Each row is a point. Each table stands for the endless flat space through its points: a line for two points, a plane for three, and so on. Write the one point that lies in both, or say that there is none.

First (2 x 4):
.10	.14	-.23	-.42
-.32	.26	-.23	.12
Second:
-.16	.12	-.17	-.09
-.26	-.04	-.05	.03
They share: -.11	.20	-.23	-.15

First, 2 rows:
-.05	.14	-.11	-.06	-.29	-.34	.02	.43	.11
-.45	-.11	-.56	-.11	-.09	-.14	-.13	.08	.06
Second:
-.33	.28	-.35	-.11	-.09	.01	.23	.05	-.09
-.25	.12	-.31	-.09	-.17	-.17	.05	.21	.03
They share: -.21	.04	-.29	-.08	-.21	-.26	-.04	.29	.09

First:
-.15	-.16	.42	-.19	-.12	.21	-.29	.03	.24	.12	-.39	-.32
-.15	-.11	.38	-.18	-.09	.22	-.30	.05	.17	.03	-.35	-.24
Second (2 x 12):
-.07	-.02	.34	-.18	-.01	.28	-.36	.19	.09	-.12	-.25	-.04
.05	-.02	.44	-.20	.01	.42	-.36	.27	.23	-.16	-.23	-.06
They share: no point

First:
.02	.22	-.32	-.19	-.28	.23	.49	.23	-.14	-.28	-.03	-.17	-.03	.05	.21	-.13	.13	.13	.10	.41
-.06	.21	-.15	-.07	-.11	.42	.27	.13	-.30	-.33	-.40	-.02	-.34	-.06	.19	-.03	.23	.22	-.08	.36
-.12	.29	-.21	-.13	-.07	.50	.28	.03	-.27	-.33	-.44	-.07	-.36	-.03	.30	.07	.33	.30	-.14	.46
Second (2 x 20):
.03	.21	-.09	-.11	-.19	.27	.29	.19	-.25	-.33	-.36	-.06	-.29	-.05	-.03	-.14	-.01	.10	.13	.21
.09	.07	-.15	-.01	-.17	.19	.41	.29	-.35	-.27	-.32	-.04	-.13	-.03	.07	-.26	.01	.12	.01	.17
They share: no point

First:
-.01	-.28	-.17	-.18	.10	.02	.02	.21	-.04	-.33	-.22	.02	-.12	.16	-.09	-.20	-.24	.23	.09	.04	-.05	-.04	.14	.04
-.20	-.42	-.49	.05	.25	-.30	.20	.25	.33	-.12	-.25	.00	-.12	-.17	-.21	-.17	-.56	.28	.16	.03	.18	-.39	.36	-.20
-.10	-.42	-.09	-.05	.20	-.05	.05	.10	.03	-.47	.05	.10	.13	.23	-.21	.08	-.16	.13	-.04	-.02	-.12	.11	.36	.15
-.18	-.29	-.19	-.05	.13	-.06	.13	.26	.12	-.33	.03	.13	-.02	.15	-.17	-.13	-.16	.12	.04	-.02	-.05	.01	.27	.12
Second (2 x 24):
.09	-.38	-.11	-.08	-.02	-.02	-.10	.34	-.20	-.23	.05	.16	-.24	.18	-.06	-.15	-.26	-.05	-.04	.10	-.01	-.11	.04	.02
.14	-.43	-.10	-.06	-.03	-.06	-.15	.41	-.28	-.15	.13	.23	-.27	.18	-.04	-.10	-.30	-.14	-.09	.14	.02	-.15	-.01	-.01
They share: no point
